Each row of a before or after table is a point. The points were changed in one or more steps. Then noise was added and the rows were shuffled. The steps act on columns, c1 being the first. What was done? A step turns or swaps two columns, mirrors them in a line or flattens them onto one, adds a multiple of one to another, or multiplies or shifts one. Angles are multiples of 10 degrees, from the lower column toward the higher: turns from -170 to 170, lines from 10 to 170 but not 90. Use the fewest steps. Two steps may share a column if one is a turn and the other turns, adds or multiplies; they go together, in the order done. Otherwise the lowest column goes first.
(in the rows, 128 means zero)

Before (8 x 3)
132 162 103

108 181 127

161 126 160

99 129 153

143 67 129

125 163 167

145 147 173

106 139 144
After (8 x 3)
161 129 103

149 112 176

178 158 127

123 156 154

71 103 127

162 137 166

133 97 160

136 153 145
Steps: turn c1 and c2 by -80 degrees

Before (11 x 8)
93 162 138 175 178 120 96 130

158 119 155 132 130 101 137 106

93 161 133 124 173 100 128 114

148 190 135 143 83 160 157 147

143 108 125 105 121 113 91 112

85 166 145 151 161 114 112 91

115 119 79 119 162 142 154 148

112 108 119 103 164 124 129 169

164 171 177 114 113 103 103 94

101 147 152 134 181 147 113 106

87 91 102 99 116 145 176 176
After (11 x 8)
119 192 106 142 86 97 158 146

167 164 150 152 161 140 112 94

156 164 149 178 177 133 96 129

133 110 146 103 162 132 126 167

136 92 174 99 118 112 178 177

117 107 117 104 121 139 92 110

155 164 152 124 171 157 128 115

140 171 66 118 114 155 105 97

100 117 170 120 163 112 152 146

130 119 89 130 129 153 138 106

164 147 135 134 180 111 113 109
Steps: turn c1 and c3 by -130 degrees; multiply c6 by -1

Before (8 x 12)
114 138 79 147 107 140 160 159 122 121 139 143

98 103 147 64 125 127 149 93 156 190 124 92

131 138 90 150 150 173 92 173 116 171 161 114

117 126 159 78 105 105 152 114 91 95 94 156

162 127 91 84 147 139 139 125 97 136 153 112

150 110 77 75 140 116 152 112 166 150 138 152

102 138 120 129 88 121 76 132 102 162 148 74

151 114 110 129 97 153 159 118 147 147 165 155
After (8 x 12)
118 116 159 81 104 106 150 114 90 94 94 159

116 133 80 148 107 140 160 157 124 120 138 143

103 153 122 128 88 118 77 130 103 163 145 74

96 114 148 65 127 128 148 92 154 191 125 90

130 142 89 151 150 172 93 174 116 171 163 113

160 135 90 86 147 139 139 123 97 136 152 112

150 102 80 75 140 114 153 112 166 149 137 149

151 105 108 129 97 153 159 118 148 148 164 155
Steps: add -0.3 times c12 to c2

Before (8 x 20)
132 150 91 85 103 81 131 139 153 139 155 116 116 97 115 74 181 99 141
 129

171 168 156 166 114 134 121 131 115 110 69 167 130 170 88 126 121 133
 171 70

112 147 93 115 111 95 161 83 145 107 118 118 154 104 151 94 165 135 127
 112

131 118 108 151 114 170 170 104 106 101 114 168 162 150 107 136 124 125
 136 100

142 150 122 88 151 86 126 120 147 172 128 146 115 100 104 94 186 107 151
 92

127 99 84 132 107 135 162 106 113 87 131 152 186 115 142 132 104 185 129
 99

119 117 169 87 129 106 123 135 156 151 120 125 90 101 87 87 159 90 139
 118

129 171 156 129 154 111 123 155 142 161 86 145 108 140 33 116 170 138
 150 107
After (8 x 20)
143 119 171 86 169 108 122 132 156 151 118 90 94 101 84 142 160 127 140
 118

89 99 85 132 134 134 160 108 112 88 133 185 174 116 142 108 106 148 128
 99

145 149 123 90 153 87 127 122 145 175 131 104 130 99 104 159 185 142 147
 88

144 172 157 131 128 109 122 158 140 160 83 141 114 141 32 156 172 145
 150 107

142 151 92 83 187 80 130 141 153 139 157 96 122 97 114 124 183 117 139
 127

162 170 157 166 133 134 121 131 117 111 69 135 158 170 89 115 122 167
 176 72

110 120 108 149 125 170 171 104 104 101 114 124 155 147 106 110 126 168
 141 100

101 146 95 112 167 95 160 87 144 110 119 133 138 106 150 127 166 119 126
 112
Steps: turn c1 and c13 by 40 degrees; turn c5 and c16 by 110 degrees; swap c12 and c18
